Each row of a before or after table is a point. One or more steps were done to the points. Then noise was added and the rows were shuffled. The steps act on columns, c1 being the first. What was done? A step turns or swaps two columns, mirrors them in a line or flattens them onto one, adds a multiple of one to another, or multiplies or shifts one. Angles are multiples of 10 degrees, from the lower column toward the higher: turns from -170 to 170, lines from 10 to 170 but not 90. Use the fewest steps. Two steps may share a column if one is a turn and the other turns, adds or multiplies; they go together, in the order done. Otherwise the lowest column goes first.

Before (8 x 2)
[[-0.18 -0.40]
 [ 0.13  0.31]
 [-0.23 -0.25]
 [ 0.39 -0.25]
 [-0.18 -0.02]
 [ 0.38 -0.31]
 [ 0.15  0.35]
 [-0.23  0.10]]
After (8 x 2)
[[-0.18  0.04]
 [-0.26 -0.04]
 [ 0.46  0.17]
 [-0.03  0.46]
 [ 0.01 -0.37]
 [ 0.01 -0.35]
 [-0.13  0.32]
 [ 0.50  0.13]]
Steps: mirror c1 and c2 in the line at 170 degrees

Before (14 x 6)
[[-0.29  0.33  0.03 -0.14 -0.13  0.13]
 [-0.26  0.09  0.21  0.30 -0.13  0.16]
 [ 0.35 -0.12  0.18 -0.36  0.00 -0.18]
 [ 0.17  0.09  0.36 -0.06  0.05  0.12]
 [ 0.22 -0.13 -0.01  0.32  0.02  0.10]
 [ 0.38  0.16  0.52 -0.49 -0.12 -0.22]
 [ 0.10 -0.10  0.43  0.20  0.35 -0.04]
 [ 0.02  0.31 -0.10 -0.22  0.10 -0.05]
 [ 0.39  0.30  0.04  0.35 -0.03  0.20]
 [-0.28 -0.14 -0.75  0.21  0.07 -0.22]
 [-0.40 -0.12 -0.24 -0.41 -0.03 -0.84]
 [ 0.43  0.04 -0.07  0.24  0.07 -0.05]
 [-0.11  0.23  0.14  0.18  0.73 -0.09]
 [ 0.07  0.38  0.07  0.21 -0.13 -0.25]]
After (14 x 6)
[[-0.69  0.24  0.14  0.09  0.28 -0.08]
 [-0.09  0.29 -0.10 -0.32  0.04 -0.04]
 [-0.20 -0.15 -0.74  0.12 -0.22 -0.20]
 [ 0.23  0.30  0.04  0.26  0.32  0.19]
 [-0.04  0.32  0.04 -0.22 -0.31  0.13]
 [ 0.10 -0.14  0.00  0.23  0.20  0.10]
 [ 0.18 -0.11  0.18 -0.46  0.31 -0.18]
 [ 0.03  0.08  0.37 -0.17  0.17  0.13]
 [ 0.15  0.37  0.07  0.10  0.00 -0.24]
 [-0.25 -0.10  0.43  0.12  0.26 -0.05]
 [-0.17 -0.13 -0.24 -0.52 -0.36 -0.83]
 [-0.01  0.09  0.22  0.20 -0.30  0.14]
 [ 0.30  0.15  0.51 -0.61  0.26 -0.22]
 [ 0.15  0.04 -0.06  0.13  0.41 -0.06]]
Steps: turn c1 and c5 by 60 degrees; shift c4 by -0.10

Before (11 x 9)
[[ 0.47  0.12 -0.34  0.36  0.27  0.03 -0.18  0.40  0.23]
 [-0.01  0.14 -0.38  0.32  0.13  0.03 -0.24 -0.09  0.12]
 [ 0.18  0.08 -0.33 -0.17  0.19  0.27 -0.09 -0.07 -0.20]
 [ 0.47 -0.09  0.39  0.51  0.21  0.36 -0.19 -0.36 -0.13]
 [-0.05  0.03  0.30 -0.18  0.11 -0.21  0.18  0.38 -0.26]
 [-0.15 -0.14 -0.36 -0.13 -0.26  0.19 -0.39 -0.12  0.29]
 [ 0.25  0.26  0.00 -0.17 -0.31 -0.22 -0.10  0.32  0.00]
 [ 0.09 -0.21 -0.28  0.48 -0.04 -0.21  0.18 -0.03  0.33]
 [ 0.00 -0.30  0.03  0.31 -0.31  0.19  0.21 -0.16 -0.10]
 [ 0.13 -0.28 -0.05  0.33  0.25 -0.33 -0.07 -0.25  0.33]
 [ 0.08 -0.10 -0.19 -0.03  0.02 -0.29 -0.26  0.19 -0.14]]
After (11 x 9)
[[ 0.18  0.07  0.13 -0.46  0.27  0.25 -0.09 -0.09 -0.50]
 [-0.16 -0.12  0.20  0.11  0.11  0.18 -0.44 -0.05  0.70]
 [-0.05  0.01 -0.37 -0.13 -0.05 -0.16  0.16 -0.12 -0.66]
 [ 0.17 -0.30  0.22  0.15  0.34 -0.38 -0.08  0.12  0.83]
 [ 0.46  0.11 -0.32 -0.36  0.46  0.05 -0.19 -0.31  0.57]
 [ 0.26  0.28 -0.27 -0.55 -0.24 -0.23 -0.14 -0.17  0.04]
 [ 0.02 -0.28  0.13  0.30 -0.51  0.20  0.19  0.08 -0.24]
 [-0.02  0.13  0.15  0.31  0.38  0.03 -0.24 -0.09  0.32]
 [ 0.08 -0.09 -0.12 -0.13  0.28 -0.27 -0.27 -0.11 -0.30]
 [ 0.46 -0.10  0.24 -0.20  0.45  0.35 -0.17  0.28 -0.31]
 [ 0.09 -0.22  0.11  0.36 -0.19 -0.19  0.20 -0.10  0.83]]
Steps: add -1.5 times c1 to c4; multiply c3 by 0.4; turn c3 and c8 by 120 degrees; add -1 times c7 to c5; multiply c9 by 2.5

Before (8 x 14)
[[ 0.10 -0.06 -0.40 -0.10 -0.56  0.37  0.13  0.00  0.11 -0.07 -0.05 -0.19
   0.27 -0.14]
 [ 0.41  0.17 -0.12 -0.16 -0.05 -0.04  0.06 -0.49 -0.34 -0.62 -0.61 -0.13
   0.16  0.30]
 [ 0.11 -0.23 -0.21  0.17 -0.14  0.10 -0.01  0.17  0.39 -0.18 -0.33 -0.28
   0.14  0.07]
 [ 0.00  0.24 -0.38  0.09 -0.64 -0.10 -0.35  0.01  0.45 -0.15  0.24 -0.14
  -0.31  0.05]
 [ 0.27 -0.25  0.09  0.34  0.05  0.03  0.43 -0.32  0.37  0.06 -0.62  0.54
  -0.35 -0.05]
 [-0.01  0.36 -0.06 -0.13  0.27  0.20 -0.02  0.00  0.22  0.07  0.04 -0.14
  -0.69 -0.33]
 [ 0.29 -0.32 -0.28  0.33  0.12 -0.10  0.07  0.37  0.04 -0.04 -0.13 -0.49
  -0.18 -0.09]
 [-0.31 -0.07 -0.21  0.36 -0.25 -0.11  0.24 -0.18 -0.09 -0.23 -0.14  0.11
   0.24  0.10]]
After (8 x 14)
[[ 0.28 -0.34 -0.24  0.21  0.09 -0.28  0.05  0.36  0.06  0.00 -0.16 -0.50
  -0.18 -0.19]
 [ 0.10 -0.04 -0.45  0.15 -0.54  0.37  0.09 -0.03  0.14 -0.08 -0.13 -0.17
   0.09 -0.19]
 [-0.08  0.19 -0.37  0.00 -0.70 -0.17 -0.37 -0.04  0.42 -0.16  0.19 -0.11
  -0.29 -0.15]
 [-0.02  0.38 -0.02 -0.17  0.23  0.06 -0.01  0.01  0.22  0.06 -0.19 -0.03
  -0.72 -0.26]
 [ 0.07 -0.25 -0.20  0.15 -0.12  0.06  0.01  0.20  0.41 -0.19 -0.18 -0.36
   0.06  0.14]
 [ 0.28 -0.23  0.12  0.25  0.05 -0.24  0.44 -0.33  0.35  0.00 -0.50  0.37
  -0.35  0.57]
 [ 0.42  0.21 -0.08 -0.14 -0.08  0.12  0.07 -0.49 -0.33 -0.58 -0.25 -0.37
   0.18  0.56]
 [-0.30 -0.03 -0.27  0.32 -0.28 -0.21  0.26 -0.18 -0.13 -0.23 -0.02  0.05
   0.30  0.17]]
Steps: turn c6 and c13 by -20 degrees; turn c4 and c6 by -30 degrees; turn c11 and c14 by -40 degrees; turn c12 and c14 by 20 degrees

Before (8 x 20)
[[-0.40  0.25  0.51 -0.24 -0.39  0.35 -0.12  0.09 -0.03 -0.29  0.00 -0.07
   0.44 -0.29 -0.08  0.38  0.29 -0.15 -0.09 -0.32]
 [-0.05 -0.18 -0.40  0.25  0.10  0.17  0.02 -0.02  0.36  0.12 -0.04  0.22
   0.48 -0.25 -0.12 -0.12 -0.39 -0.12  0.20 -0.31]
 [ 0.41 -0.37 -0.38 -0.50  0.29 -0.19 -0.37 -0.02  0.11  0.46 -0.10 -0.40
  -0.16 -0.18  0.37  0.13 -0.46  0.11  0.32  0.11]
 [-0.17  0.18  0.29  0.27  0.36 -0.25  0.41  0.14  0.08  0.11  0.29 -0.19
  -0.11  0.57  0.09  0.04  0.20  0.10  0.21 -0.31]
 [-0.23 -0.02  0.10  0.04 -0.42  0.22 -0.31 -0.10  0.15  0.10 -0.64  0.14
  -0.08 -0.09 -0.56 -0.14 -0.05  0.03 -0.39  0.07]
 [ 0.48 -0.03 -0.02 -0.45  0.37  0.44  0.07  0.36  0.35 -0.23  0.04  0.09
  -0.12  0.01 -0.51 -0.27 -0.10 -0.11 -0.16 -0.16]
 [-0.28  0.24 -0.13  0.12  0.46  0.12  0.05 -0.33 -0.41 -0.30  0.09 -0.17
  -0.02 -0.30 -0.03  0.04  0.41  0.26 -0.25  0.20]
 [-0.04  0.01 -0.45 -0.03 -0.39 -0.45  0.03  0.20 -0.15 -0.09 -0.27 -0.28
   0.42  0.20  0.34 -0.18  0.17 -0.08  0.04  0.55]]
After (8 x 20)
[[-0.31 -0.36 -0.38 -0.58  0.42 -0.18 -0.35 -0.06  0.09  0.45 -0.10 -0.42
  -0.18 -0.18  0.38  0.08  0.34  0.12  0.33  0.18]
 [-0.01 -0.17 -0.39  0.24 -0.05  0.19  0.03  0.02  0.36  0.10 -0.04  0.22
   0.50 -0.26 -0.13 -0.04  0.42 -0.11  0.21  0.28]
 [ 0.13 -0.01  0.12  0.19 -0.16  0.20 -0.27  0.08  0.15  0.09 -0.64  0.14
  -0.09 -0.10 -0.53  0.16  0.13  0.00 -0.40 -0.35]
 [-0.57 -0.03 -0.02 -0.40  0.14  0.44  0.05  0.10  0.36 -0.23  0.04  0.11
  -0.13  0.01 -0.53  0.28  0.05 -0.10 -0.17  0.38]
 [-0.05 -0.01 -0.45  0.08  0.09 -0.46  0.02 -0.04 -0.15 -0.09 -0.27 -0.27
   0.41  0.20  0.29  0.15 -0.20 -0.07  0.04 -0.65]
 [ 0.51  0.26  0.49 -0.29 -0.56  0.34 -0.12  0.00 -0.02 -0.29  0.01 -0.08
   0.41 -0.25 -0.08  0.05 -0.11 -0.17 -0.09 -0.08]
 [ 0.17  0.15  0.29  0.21 -0.10 -0.24  0.41 -0.03  0.07  0.09  0.26 -0.22
  -0.14  0.55  0.07 -0.14 -0.20  0.10  0.21  0.47]
 [ 0.27  0.22 -0.14  0.15  0.27  0.13  0.06  0.01 -0.42 -0.30  0.12 -0.18
  -0.02 -0.28  0.03  0.02 -0.55  0.25 -0.26  0.22]]
Steps: turn c1 and c16 by -150 degrees; turn c4 and c16 by -40 degrees; turn c5 and c20 by 130 degrees; turn c5 and c17 by 160 degrees; flatten c8 and c15 onto the line at 100 degrees

Before (13 x 48)
[[-0.25 -0.02 -0.34  0.00 -0.37  0.35  0.06 -0.28  0.45  0.21 -0.01  0.05
  -0.08 -0.53 -0.37 -0.32 -0.27 -0.24  0.17  0.16 -0.19  0.06 -0.04 -0.15
   0.41  0.02  0.23 -0.31 -0.10 -0.04  0.45 -0.35 -0.19 -0.47 -0.26  0.05
  -0.30  0.38 -0.08 -0.26 -0.21  0.45 -0.09 -0.37 -0.50  0.14 -0.04 -0.16]
 [ 0.28 -0.03  0.35 -0.30 -0.18 -0.27  0.33 -0.09  0.04 -0.24 -0.05 -0.08
   0.27  0.28 -0.09  0.22 -0.20 -0.01  0.32 -0.49 -0.20 -0.32  0.29  0.01
   0.33 -0.03  0.25 -0.16 -0.33  0.32  0.09  0.05  0.11  0.33 -0.05 -0.22
  -0.02 -0.36 -0.01  0.33  0.45  0.12 -0.35 -0.50 -0.01 -0.40  0.10 -0.09]
 [ 0.20  0.16 -0.35 -0.28  0.07  0.19 -0.16  0.10 -0.01  0.21  0.10  0.16
   0.28 -0.13 -0.33  0.10  0.32  0.37  0.01 -0.12  0.12  0.06  0.06  0.59
   0.31 -0.19 -0.50  0.38 -0.58  0.22  0.37  0.17 -0.45  0.18  0.18  0.28
  -0.48  0.09  0.15 -0.12 -0.22 -0.26  0.24 -0.10 -0.40 -0.44  0.02  0.08]
 [ 0.23 -0.13 -0.28 -0.21 -0.13  0.02 -0.32  0.15 -0.21  0.35  0.29  0.24
   0.08  0.06 -0.33  0.06  0.18  0.37  0.12  0.00  0.42 -0.23 -0.19  0.28
   0.60  0.15 -0.17  0.45 -0.53 -0.06 -0.07  0.29 -0.29  0.06  0.05  0.31
  -0.25 -0.41 -0.35  0.34  0.14  0.19 -0.49 -0.43  0.08 -0.04  0.34  0.35]
 [-0.18 -0.29  0.30  0.13  0.16 -0.25 -0.25  0.09 -0.32  0.37 -0.09  0.25
   0.07 -0.47 -0.15 -0.15 -0.33 -0.38 -0.12 -0.37  0.23 -0.53 -0.15  0.57
   0.05 -0.29 -0.38  0.09 -0.44 -0.05 -0.14 -0.26 -0.21 -0.36  0.04  0.45
  -0.20  0.31 -0.07 -0.07 -0.28  0.35 -0.40 -0.14 -0.08 -0.30  0.07  0.08]
 [-0.37 -0.29  0.10 -0.42 -0.12  0.33  0.11  0.13  0.26  0.31 -0.09 -0.31
  -0.42 -0.13  0.18 -0.13 -0.28  0.21 -0.02  0.17 -0.13 -0.38  0.05  0.11
  -0.16  0.29  0.08 -0.16 -0.28  0.15  0.29  0.04  0.30  0.01 -0.01 -0.07
   0.14 -0.40  0.21 -0.21  0.37  0.07  0.30 -0.68  0.00 -0.21  0.08  0.17]
 [ 0.38 -0.31 -0.21 -0.27 -0.03  0.25  0.25  0.13  0.32  0.03  0.07 -0.28
   0.23  0.01  0.00  0.08 -0.14  0.20  0.27  0.07  0.08 -0.23  0.15  0.52
   0.37  0.41  0.16 -0.33 -0.39  0.08  0.26 -0.01 -0.36 -0.05  0.27  0.46
   0.17  0.11 -0.02 -0.13  0.12  0.33  0.14  0.03 -0.10  0.18 -0.07  0.18]
 [ 0.14 -0.52  0.11 -0.52  0.34 -0.39  0.52  0.14 -0.13 -0.24 -0.13  0.37
  -0.43 -0.24 -0.32  0.20  0.12 -0.36 -0.23  0.00  0.28 -0.05 -0.22  0.15
   0.06 -0.35  0.24  0.06 -0.52  0.20  0.07  0.20  0.27 -0.41 -0.21  0.17
  -0.21  0.41 -0.50 -0.06 -0.19  0.27  0.06 -0.05 -0.50  0.14  0.10  0.25]
 [-0.44 -0.47 -0.29  0.03 -0.39  0.39 -0.11 -0.29  0.12 -0.40  0.48 -0.07
   0.30 -0.20 -0.12  0.22 -0.25  0.05 -0.25 -0.15 -0.17  0.00  0.20 -0.09
   0.07 -0.28  0.01  0.19  0.11 -0.20  0.16  0.18 -0.09 -0.30  0.01 -0.22
   0.02 -0.13 -0.49 -0.17  0.40  0.10  0.16 -0.23 -0.07  0.14  0.21 -0.32]
 [ 0.42  0.05  0.05 -0.42  0.12  0.37 -0.14 -0.37 -0.07 -0.24  0.23 -0.13
  -0.12 -0.09 -0.04  0.17  0.34 -0.39  0.30 -0.38  0.03 -0.26 -0.31  0.12
  -0.02  0.23 -0.24 -0.12 -0.59 -0.36 -0.13  0.36 -0.19 -0.46 -0.26  0.37
  -0.39  0.29  0.06 -0.19  0.42  0.40 -0.34 -0.06  0.28 -0.12  0.16  0.25]
 [-0.15 -0.29  0.14  0.07 -0.14  0.13 -0.01  0.16  0.11  0.15 -0.10 -0.48
  -0.22 -0.36 -0.05  0.13  0.01  0.04 -0.24 -0.32 -0.02  0.00  0.34  0.37
   0.12  0.20 -0.28  0.38  0.06 -0.45  0.41  0.05 -0.45 -0.29  0.28  0.24
   0.02  0.32 -0.50 -0.01 -0.29  0.43 -0.11 -0.06 -0.20 -0.38 -0.22  0.33]
 [ 0.10  0.08 -0.42 -0.08 -0.33  0.13 -0.28  0.11 -0.01 -0.11  0.49  0.38
  -0.38  0.17 -0.09 -0.40 -0.33 -0.38 -0.37  0.04  0.11 -0.19  0.25  0.06
  -0.17 -0.36 -0.06  0.38 -0.12 -0.34  0.02  0.16  0.33  0.22  0.10  0.11
   0.33  0.41 -0.11  0.27 -0.19  0.21 -0.36 -0.46  0.02 -0.30 -0.14  0.35]
 [ 0.35  0.25 -0.28 -0.65 -0.33 -0.14  0.26 -0.54  0.16  0.19 -0.24 -0.33
   0.18  0.27  0.31 -0.39 -0.33 -0.31 -0.22  0.15  0.13 -0.49 -0.16  0.34
   0.67 -0.09 -0.32  0.48  0.20 -0.40  0.40 -0.36  0.13 -0.15  0.44  0.16
   0.36  0.00 -0.05  0.19 -0.21 -0.29  0.26  0.10 -0.16  0.24  0.16 -0.17]]
After (13 x 48)
[[ 0.10 -0.53  0.13 -0.49  0.31 -0.39  0.55 -0.09 -0.13 -0.29 -0.13  0.36
  -0.42 -0.22 -0.32  0.21  0.15 -0.32 -0.20  0.00  0.26  0.16 -0.19  0.12
   0.10 -0.37 -0.05 -0.26 -0.52  0.20  0.08  0.21  0.28 -0.41 -0.22  0.17
   0.29 -0.49 -0.50 -0.08 -0.22 -0.22  0.06 -0.07  0.42  0.14  0.13  0.29]
 [ 0.12 -0.11 -0.40 -0.12 -0.38  0.16 -0.27  0.07 -0.03 -0.12  0.46  0.36
  -0.39  0.14 -0.09 -0.40 -0.37 -0.37 -0.38  0.03  0.08  0.21  0.24  0.05
  -0.14 -0.32 -0.10  0.04 -0.10 -0.38  0.03  0.14  0.26  0.27  0.11  0.10
  -0.19  0.01 -0.13  0.29 -0.23  0.15 -0.38 -0.43  0.44 -0.30 -0.15  0.35]
 [ 0.27 -0.24 -0.29 -0.22  0.00  0.06 -0.34  0.08 -0.19  0.40  0.26  0.25
   0.05  0.06 -0.36  0.08  0.11  0.36  0.18 -0.03  0.37  0.32 -0.21  0.27
   0.60  0.12  0.33  0.16 -0.49 -0.09 -0.10  0.29 -0.30  0.08  0.05  0.31
  -0.03  0.09 -0.35  0.31  0.14  0.03 -0.53 -0.38 -0.40  0.01  0.33  0.35]
 [-0.22 -0.32 -0.35 -0.01 -0.33  0.35  0.06  0.13  0.47  0.20  0.05  0.06
  -0.10 -0.50 -0.41 -0.33 -0.26 -0.26  0.16  0.18 -0.10 -0.24 -0.03 -0.13
   0.40  0.04  0.30 -0.63 -0.12 -0.05  0.38 -0.36 -0.23 -0.45 -0.24  0.08
   0.36 -0.44 -0.09 -0.25 -0.23  0.31 -0.10 -0.39  0.37  0.11 -0.01 -0.16]
 [-0.16 -0.47  0.32  0.13  0.25 -0.27 -0.25  0.30 -0.32  0.36 -0.09  0.26
   0.09 -0.45 -0.17 -0.16 -0.34 -0.38 -0.17 -0.33  0.18  0.42 -0.14  0.57
   0.02 -0.27  0.30 -0.20 -0.45 -0.03 -0.11 -0.26 -0.21 -0.36  0.07  0.47
  -0.21 -0.10 -0.10 -0.10 -0.28  0.03 -0.40 -0.18  0.32 -0.35  0.03  0.06]
 [-0.18 -0.50  0.15  0.06 -0.09  0.13  0.02 -0.05  0.10  0.11 -0.14 -0.48
  -0.16 -0.36 -0.04  0.14 -0.01  0.06 -0.22 -0.30 -0.11  0.15  0.31  0.35
   0.10  0.20  0.15  0.04  0.06 -0.47  0.38  0.06 -0.49 -0.27  0.27  0.26
  -0.30 -0.20 -0.55 -0.01 -0.31  0.03 -0.10 -0.02  0.33 -0.37 -0.26  0.35]
 [ 0.33  0.42 -0.32 -0.66 -0.38 -0.10  0.36  0.72  0.17  0.22 -0.26 -0.30
   0.20  0.28  0.34 -0.42 -0.29 -0.29 -0.23  0.17  0.27 -0.12 -0.18  0.34
   0.68 -0.08 -0.05  0.15  0.20 -0.36  0.41 -0.36  0.08 -0.18  0.41  0.14
  -0.47 -0.16 -0.09  0.15 -0.21  0.00  0.28  0.12  0.00  0.29  0.16 -0.19]
 [ 0.41 -0.44 -0.24 -0.24 -0.11  0.26  0.27  0.07  0.34  0.04  0.04 -0.29
   0.20  0.06 -0.01  0.08 -0.13  0.18  0.25  0.08  0.01  0.29  0.17  0.52
   0.35  0.42 -0.21 -0.64 -0.38  0.09  0.21 -0.02 -0.39 -0.04  0.26  0.49
   0.03 -0.11 -0.01 -0.12  0.09  0.01  0.15  0.03  0.05  0.17 -0.05  0.24]
 [ 0.21  0.33 -0.34 -0.29  0.27  0.16 -0.16 -0.10 -0.01  0.17  0.08  0.17
   0.32 -0.17 -0.36  0.08  0.32  0.41  0.01 -0.13  0.09  0.04  0.11  0.61
   0.33 -0.21  0.56  0.09 -0.58  0.19  0.37  0.15 -0.50  0.16  0.20  0.27
  -0.21 -0.34  0.18 -0.11 -0.21 -0.04  0.21 -0.10  0.05 -0.40 -0.02  0.08]
 [-0.36 -0.25  0.15 -0.39 -0.16  0.33  0.09  0.19  0.24  0.28 -0.13 -0.29
  -0.43 -0.12  0.20 -0.15 -0.33  0.24  0.03  0.18 -0.16  0.36  0.09  0.14
  -0.13  0.30 -0.11 -0.44 -0.27  0.18  0.29  0.00  0.30 -0.01 -0.02 -0.05
   0.02  0.00  0.17 -0.18  0.40 -0.13  0.35 -0.71 -0.44 -0.20  0.07  0.17]
 [ 0.26 -0.12  0.35 -0.31 -0.24 -0.25  0.34  0.33  0.02 -0.23 -0.08 -0.13
   0.25  0.30 -0.10  0.24 -0.22  0.03  0.34 -0.51 -0.17  0.17  0.26 -0.03
   0.37  0.02 -0.05 -0.54 -0.29  0.32  0.10  0.04  0.16  0.32 -0.02 -0.20
   0.21 -0.01 -0.04  0.30  0.47  0.07 -0.33 -0.49 -0.35 -0.40  0.13 -0.05]
 [-0.44 -0.33 -0.31  0.02 -0.38  0.43 -0.18  0.20  0.16 -0.41  0.50 -0.08
   0.30 -0.19 -0.13  0.20 -0.18  0.01 -0.25 -0.15 -0.11 -0.24  0.21 -0.05
   0.13 -0.24  0.12 -0.12  0.13 -0.19  0.20  0.18 -0.10 -0.30  0.06 -0.21
  -0.01 -0.04 -0.45 -0.17  0.37 -0.29  0.16 -0.26 -0.12  0.12  0.20 -0.31]
 [ 0.38 -0.28  0.07 -0.41  0.27  0.31 -0.17  0.43 -0.06 -0.28  0.23 -0.12
  -0.11 -0.10 -0.07  0.14  0.37 -0.40  0.29 -0.43  0.17 -0.12 -0.28  0.15
  -0.05  0.21  0.41 -0.44 -0.65 -0.37 -0.12  0.38 -0.21 -0.50 -0.25  0.33
   0.01  0.30  0.01 -0.16  0.40  0.34 -0.31 -0.06  0.29 -0.16  0.19  0.30]]
Steps: turn c2 and c42 by 50 degrees; turn c27 and c37 by 120 degrees; turn c5 and c27 by -20 degrees; add -0.3 times c8 to c21; turn c8 and c22 by 130 degrees; shift c28 by -0.30; swap c38 and c45
